Each row is a point. To make a cloud, some directions were put in groups of two or more. Within a group, all points are equally far from the middle, so they leave a hole (a ring in 2 directions, a hollow ball in 3). The other directions are filled evenly. Then the cloud was stretched, turned, moved and blurred a little. How many holes are there, and how many directions does each take, smallest first?

Cloud:
[[ 23  11]
 [ 16  37]
 [  0 -50]
 [-54   2]
 [ 26 -24]
 [ -1  27]
 [  1  35]
 [-26  -9]
 [ 18  -9]
 [-43 -14]
 [-26 -22]
 [-29 -14]
 [-24  26]]
Holes: 0

Cloud, 21 rows:
[[-41  15   2]
 [-21  28  30]
 [-26 -13  27]
 [-29  14  29]
 [  7   1 -44]
 [-36   8 -22]
 [ -1 -34 -19]
 [ 18 -13  36]
 [ -9 -37   5]
 [-12  37 -31]
 [ 35  21 -30]
 [-18   0  38]
 [-12  24 -39]
 [ 28  45  -7]
 [-37  22 -15]
 [-21  -7  34]
 [ 45   3 -16]
 [ 29  -4  33]
 [-35  30   2]
 [  6 -19 -37]
 [ 45  22 -10]]
Holes: 1 (3)

Cloud:
[[  7 -17 -16]
 [-20 -43 -15]
 [ -1 -17 -52]
 [-37 -45 -36]
 [ 34  -1   0]
 [ 24 -12   9]
 [ 34  20  16]
 [ -6 -28 -47]
 [-32  14 -12]
 [-43   7   1]
 [-42 -29 -42]
 [  8 -11 -26]
 [ -4 -49  23]
 [-44   6   6]
 [  0 -19 -11]
 [-15  41 -34]
 [-46  -3  -8]
 [ 35   8  -8]
 [ -6 -18  23]
 [-30 -52  -6]
 [  7   5  -5]]
Holes: 0

Cloud, 28 rows:
[[ 33  24 -24   3]
 [ 14  23 -14   4]
 [ 29 -48   5  -5]
 [  1 -58   7  15]
 [ 32   3 -52 -17]
 [ 11  -7   7 -52]
 [ 27 -13 -15  -6]
 [ 14 -35  37 -22]
 [ 11 -44   3  -3]
 [-46  25 -27 -40]
 [ 53 -12 -16 -13]
 [ -2  -4 -13 -55]
 [-13  19  -9  47]
 [ 31 -20 -14 -28]
 [ 49 -14  42 -31]
 [-11   9 -39 -15]
 [-36 -42 -10   3]
 [ 33 -37  39 -33]
 [-20  -3 -13   3]
 [  6 -12  -6  -8]
 [ 37 -41   6 -54]
 [ 35 -14  -6   9]
 [  2  18 -32  32]
 [ 12  14 -14 -23]
 [ 39   2  -4  -6]
 [ 43  10 -13 -10]
 [ -9 -26 -37  22]
 [ 29 -22   2  21]]
Holes: 0

Cloud (47 x 6):
[[ 12 -22  13 -46  25  15]
 [ 11  17   3  10  48   0]
 [  7 -47   8  -8  43  -3]
 [ 55 -15  -7  10  59 -19]
 [ 32 -26  29 -52  25 -14]
 [ 11 -35  25  37 -23 -46]
 [ 15  23  48 -11  50 -17]
 [  7  -1  20 -13   5 -30]
 [  6 -51 -25   0 -16  -8]
 [-20 -12  16 -14   2  54]
 [-10 -11   5  44 -17 -33]
 [ 32 -35 -16  11  47   4]
 [-11  -7 -19  39  15  34]
 [ 25  16 -13   0   0 -22]
 [-17 -32   2  -7   7  24]
 [ 24   9  21 -11  52 -37]
 [ 20 -10 -51   0  -4  17]
 [ 27  -9  -8  20  71 -46]
 [ 11  23 -32 -21  13 -19]
 [ 24 -38 -34  -5  10   9]
 [  2 -35  24  15 -17 -26]
 [-17 -18  -3 -55  51   8]
 [ -9  17 -31  20  -3  -4]
 [ 42  15 -17 -33  24  13]
 [ 37 -41   9   7  59   3]
 [ 21  13   4  11  -7  27]
 [ 60   0   7 -16  -6  12]
 [ -2  17 -36   1  34  -6]
 [ -7 -30  16  -7  36  29]
 [ 24 -26  24 -26 -18 -20]
 [ 29 -15  26  16  -9 -51]
 [ 28  -5   8  37  44  -7]
 [ 25  13 -12  12 -10 -21]
 [ -1  -7   0 -29  13  47]
 [ 48 -50  -4  -6  50 -11]
 [ 44  22 -21 -23  -1 -25]
 [-10 -35   2  -2  63 -39]
 [-34   3 -20  -4  31 -19]
 [-10 -24  23  29  -6 -30]
 [ 15  -4 -35   3  29  16]
 [-20   8   6 -11 -12 -11]
 [ -4 -13 -17 -10  50  38]
 [  1 -26  21  -5 -29  27]
 [ 60 -47 -15  -7  43 -16]
 [ -5 -40  15   2   4   9]
 [-17 -12   8 -43  56  -9]
 [ 36  -4  12  27  61 -20]]
Holes: 1 (2)
